Rows are points. The window is the flat piece filled in between its corners: a triangle in 3 columns, a solid with four corners in 4, and so on. A path goes straight from each point to the next, and from the last back to the first. After which points does the path pass through the window?
(in the rows, 128 means zero)

Window:
[[149  83 171]
 [128 124 106]
 [ 98 153 104]]
Path:
(1): [153 157 109]
(2): [109 102 108]
(3): [ 81 115  78]
(4): [153 142 134]
(5): [185 104 169]
(6): [113  65 150]
(7): [102 115  72]
(8): [139 180  99]
(9): [121 150 113]
(10): [ 63 144  96]
(11): [ 77 134  84]
(12): [118 185  79]
(13): [125 151 132]
(14): [110 101 135]
(15): [ 93  99 109]
(16): [128 167 117]
Through the window after points: 1, 3, 9, 15

Window, 4 rows:
[[117  91 150  69]
 [109  76  78 148]
 [ 77 135 165 123]
 [136  89 104 140]]
Path:
(1): [108 128  85 134]
(2): [ 93 152 129  94]
(3): [ 83 114 165 129]
(4): [ 85  98 165 129]
(5): [ 97 133 141  97]
(6): [122 109  64 133]
(7): [114  62 120 149]
(8): [110  74 140 147]
(9): [139 130  84 116]
(10): [104 134 143 108]
(11): [ 93  97 175 145]
(12): [114  80 142 106]
(13): [140 124 113  62]
(14): [107 142 116  93]
(15): [100  90 191 134]
(16): [108  44 105 141]
Through the window after points: 2, 4, 6, 8, 12, 16

Window (6 x 6):
[[ 98 114 188 107 135  86]
 [146 108 109 133 103 171]
 [ 84 137 166  69 111 119]
 [103 135  82 158 103 163]
 [161 178 114  66 190 157]
 [168 168  62 131 111 146]]
Path:
(1): [145  98  64 133 134 139]
(2): [125 146 166 116  84 175]
(3): [148 151 154 168 105 157]
(4): [140 129  63 130 123 153]
(5): [136 119  60  84 143 149]
(6): [143 163 151 142  94 170]
(7): [122 147 178 116 134 116]
(8): [ 97 100 141 100 125  90]
(9): [121  67 102 107 150 117]
(10): [105 158 157 112 100 157]
(11): [121 167 189 130 142 148]
(12): [151 132  86  73 133 109]
Through the window after points: 1, 7

Window:
[[137 172  89  61 129 140 148 195]
 [ 84 154 102  90  79 135 106 165]
 [179 170 110 177 105 132  91 103]
 [141 131 139 182 120  81 151 154]
 [141 170 131 153 115 138 149 103]
 [ 92  78 126 104 109 200  86 179]
 [143 137 131 193 161 107  95  82]
 [143 112  81 155  96 142 101  76]]
Path:
(1): [105 191  77 174 103 130 153 106]
(2): [113 133  63 158 120 158 119 146]
(3): [139 113 153 108 110 140 100 121]
(4): [146 131 143  98  93 123 121 138]
(5): [ 92 158  93 164 129 151 120 173]
(6): [ 96 134  90 155 142 145  99 195]
(7): [145 113 136  84  75 131 113  99]
(8): [179 134 142 148 138 104  93 103]
Through the window after points: 2
